Rows are points. Each copy is the shape, with its points in the same order, stretched, turned, moved and blurred by noise. Say if it was mirrored as well.
(in the rows, 128 means zero)

Shape (9 x 3):
[[109 179 192]
 [120 104  89]
 [177  79  76]
 [ 83 110 167]
 [150 150  97]
 [133 168 133]
 [ 98 137 211]
 [153 161  48]
 [136  74  94]]
Copy 1 (9 x 3):
[[ 83 194 156]
 [132 103  98]
 [193  99 110]
 [ 75 126 151]
 [156 156  97]
 [122 179 115]
 [ 64 157 180]
 [173 157  54]
 [153  84 114]]
Copy 1 is: only turned
Copy 2 (9 x 3):
[[ 96 187 139]
 [132  88  97]
 [188  75  75]
 [ 75 137  77]
 [161 120 133]
 [133 148 132]
 [ 80 180  93]
 [188  94 154]
 [145  80  70]]
Copy 2 is: mirrored
Copy 3:
[[171 213 106]
 [101 120 120]
 [121  57 125]
 [123 172  61]
 [139 135 151]
 [156 170 136]
 [169 196  54]
 [108 122 199]
 [109  79  99]]
Copy 3 is: mirrored
Copy 4 (9 x 3):
[[ 91 147 200]
 [147 114  95]
 [216 130 104]
 [103  82 150]
 [148 165 114]
 [130 169 151]
 [100  98 209]
 [153 188  72]
 [178  96 109]]
Copy 4 is: only turned

Shape:
[[138 105 136 179]
 [144 157 141  77]
 [141 191 137 126]
 [ 59 111  94 178]
 [143 208 128 131]
 [ 71 100 126 201]
 [122 107  17 153]
 [161 168 143 139]]
Copy 1:
[[ 99 122 152 163]
 [148  90 117  73]
 [146 146 136  74]
 [ 44 160  88 139]
 [158 166 131  71]
 [ 41 156 122 153]
 [123 157  43 182]
 [152 131 152 105]]
Copy 1 is: only turned
Copy 2 (8 x 4):
[[ 93 108 110 155]
 [169 129 124  62]
 [136 170 128  93]
 [ 18 116 122 108]
 [131 188 116  91]
 [ 21 112 147 148]
 [ 40 126  37  77]
 [148 159 115 114]]
Copy 2 is: only turned
Copy 3 (8 x 4):
[[141  86 112 160]
 [111 138 182  88]
 [145 156 172 129]
 [113 150  62 151]
 [160 167 175 130]
 [111 123  70 180]
 [163 131  42  82]
 [155 126 167 134]]
Copy 3 is: only turned

Shape, 12 rows:
[[107 165 136  63 118 110 131 179]
 [100 177 140 118 139 163  64  75]
 [184 101 154  64 147 160  57 130]
 [160  76 155 166  95 144 192 112]
 [205 164  86 172 127  59  99 204]
 [130  62 127  92  88 159  84 157]
 [146 122 103 139 121 130 114 114]
 [ 99 104  90 139 159  93 171  89]
 [118  77  71 180  74 161 170 150]
 [100 106 163 138  77  93 102  74]
 [183  43 108  86 201  85 191 138]
 [147 125 154 160 170 118 108 154]]
Copy 1:
[[114 136 118  64 128 104 100 180]
 [103 145 136 126 144 190  83  80]
 [188  90 155  70 157 175 111 109]
 [136  66 167 172 100 126 217 122]
 [199 126 101 182 133  72  76 196]
 [158  58 130  84  78 166 120 133]
 [147 110 111 142 112 129 138 111]
 [100  93  69 145 129  73 187  81]
 [129  78  94 172  52 148 183 158]
 [ 93  92 159 154  77 100 119  56]
 [175  44  93  77 182  66 235 139]
 [130  77 133 153 168 119 116 150]]
Copy 1 is: only turned
Copy 2:
[[ 86 163 169  60 108 114 119 194]
 [149 153 117 106 135 171  30 130]
 [204 130 155  36 150 151  95 147]
 [150 104 171 177  87 136 171  90]
 [183 175 124 153 161  26 153 231]
 [175  71 154  83  90 144 115 169]
 [155 137 111 139 130 115 119 140]
 [ 77 118 101 129 156 113 139 105]
 [133  82 115 182  76 140 161 168]
 [136 112 138 119  73  81  75  91]
 [120  96 158  86 201 102 221 111]
 [142 132 190 131 181 107 121 158]]
Copy 2 is: only turned
Copy 3:
[[119 177 143  75 148 129 126 172]
 [105 140 209 122 108  83 168 100]
 [190  74 176  64 140 103 187 147]
 [161  98 106 124 110 212 116  57]
 [234 172 146 169 180 110  61 164]
 [148  68 112  93  98 126 148 165]
 [161 131 131 135 127 115 132 102]
 [121 148  90 124 172 113 117  53]
 [137 109  58 184  97 179 120 110]
 [121 118 148  92  77 106  85  74]
 [201  96  68  62 237 144 140  83]
 [152 106 176 134 180 139  99 111]]
Copy 3 is: mirrored
Copy 4, 12 rows:
[[ 75 139  89 101  89  93 140 184]
 [ 46 183 107 113  59 183  85  92]
 [120  99  67  67  55 183  82 122]
 [147  79 180 116 132 154 178  93]
 [201 196  77 150 122  70 117 129]
 [108  85 105  54 142 137  98 106]
 [116 137 101 123 107 139 129  80]
 [ 77  94  95 197 120 127 164  85]
 [126 119 136 102 212 125 174  71]
 [ 86 110 169 129  81 102  98  67]
 [147  14  44 183  95 144 178 131]
 [137 131 118 163 110 156  98 146]]
Copy 4 is: mirrored
